Each row of a before or after table is a point. The points were changed in one or more steps. Then noise was added and the rows were shuffled. The steps act on columns, c1 being the first. What was done? A step turns or swaps two columns, mirrors them in a line or flattens them onto one, adds a multiple of one to another, or multiplies or shifts one. Angles are multiples of 10 degrees, from the lower column toward the higher: turns from -170 to 170, lines from 10 to 170 but not 90. Use the fewest steps. Two steps may share a column if one is a turn and the other turns, adds or multiplies; they go together, in the order done. Otherwise the lowest column goes first.

Before (10 x 2):
[[ 17  -5]
 [ 27  14]
 [ -5  21]
 [-25   9]
 [  1  15]
 [-19   3]
 [-26  25]
 [ 12  21]
 [ 95 -37]
 [ 73  51]]
After:
[[  2 -23]
 [ 21 -25]
 [ 23 -10]
 [-88  54]
 [-17 -20]
 [-81 -40]
 [ 17  -7]
 [-26 -12]
 [ -4 -18]
 [-13   9]]
Steps: turn c1 and c2 by 170 degrees

Before:
[[-12  19 -27 -24 -14   0]
 [ -5  16  -5  48  -5  23]
 [  2  21  35 -28 -13  -6]
 [  2   1 -18   0 -17  33]
 [-16  24 -33 -42  88  -8]
 [-15 -50  -5 -10 -14 -18]
 [-13  43   1 -16  -2 -12]
 [ 67  27  -7 -43 -17 -22]
 [  3   8 -29 -41 -26  -6]
 [  8 -10 -34 -33 -16  12]
 [  8  35 -17  15 -25  92]]
After, 11 rows:
[[  5  11 -13 -44 -19  14]
 [ -9  30 -14 -10 -21  12]
 [  4  -2  -6 -51 -29 -10]
 [-13   1 -11 -34 -19 -19]
 [-13  -2  10 -13   1 -44]
 [ 68  11  15 -40 -13 -31]
 [  4   2  44  -9  -1 -20]
 [-26  96 -23   3 -31   1]
 [ -2 -39  -1 -11 -14  41]
 [-17  25 -28  38 -12  -8]
 [-15  -4  -8 -55  87 -25]]
Steps: turn c2 and c6 by -70 degrees; turn c1 and c2 by 20 degrees; turn c3 and c4 by 30 degrees; add 0.3 times c3 to c5

Before (13 x 12):
[[ 16 -27  32  37  -4  48 -23  12  -2  16 -16 -10]
 [-14 -19  11 -66  -3 -12  13   1  -9  71 -21 -25]
 [ -8   3 -42 -65 -50 -24   6   5 -21  59 -23 -32]
 [  8 -28  22   3  13  75  -1  12 -23 -14  -6  36]
 [ 29  -5  35 -16 -10 -36   0  25  15 -44   7  -2]
 [ -8  21  34 -15 -25  -4  27  48  29 -14  25   7]
 [ -5  13 -19 -43 -16   0  37 -40  17  53  -7   5]
 [ 13 -11  62   0 -26  54 -26 -12 -33   4  -4   3]
 [ 12  29  25  -8  -5 -36   7  28  -2  18   5  39]
 [-20  42  21 -13   3 -14  31  15   7 -17 -28   9]
 [-33 -22  18  13   6  38 -21 -11 -20  -6  20   5]
 [-14 -13   5 -56 -43 -22 -20   4  22  44 -37   9]
 [  5  15  16 -15  25  70 -39   0  -1  17   5   0]]
After, 13 rows:
[[ 15  29  22  12 -15  21  16  29  28 -13  42  42]
 [ -9  24  25   8 -40  47  37  53 -47 -44  69   5]
 [ -7   5 -44 -77  -3 -17 -11   0  55  33 -90 -28]
 [-15 -22   6 -51  40  -8  16   3  27  37  -4 -27]
 [ 13  -9  69 -27 -11 -96  -3 -14  25 -26  90   1]
 [  4  19  30   1  32 -56 -31  -4 -40 -14  27   1]
 [-30 -23  25   9   1 -63 -21 -17  11 -33  49   3]
 [ -5  13 -33 -75  42  25  31 -42 -32  25 -38   5]
 [  8 -26  25  21   2 -95   9  13  -5 -48  22  36]
 [-15  42   8   6   4  20  33  17  -4 -52   4  10]
 [-16 -12  13 -65  -2  50 -18   6 -31  12 -30  13]
 [ 27 -10  31   0 -12  52  10  24  -5 -74  61  -3]
 [ 15 -28  37  34 -36 -39  -6  13 -29 -10  33  -6]]
Steps: add 1.5 times c3 to c11; turn c3 and c7 by 20 degrees; add 1 times c8 to c4; turn c4 and c5 by -40 degrees; multiply c9 by 2.5; turn c6 and c9 by -140 degrees; shift c10 by -30
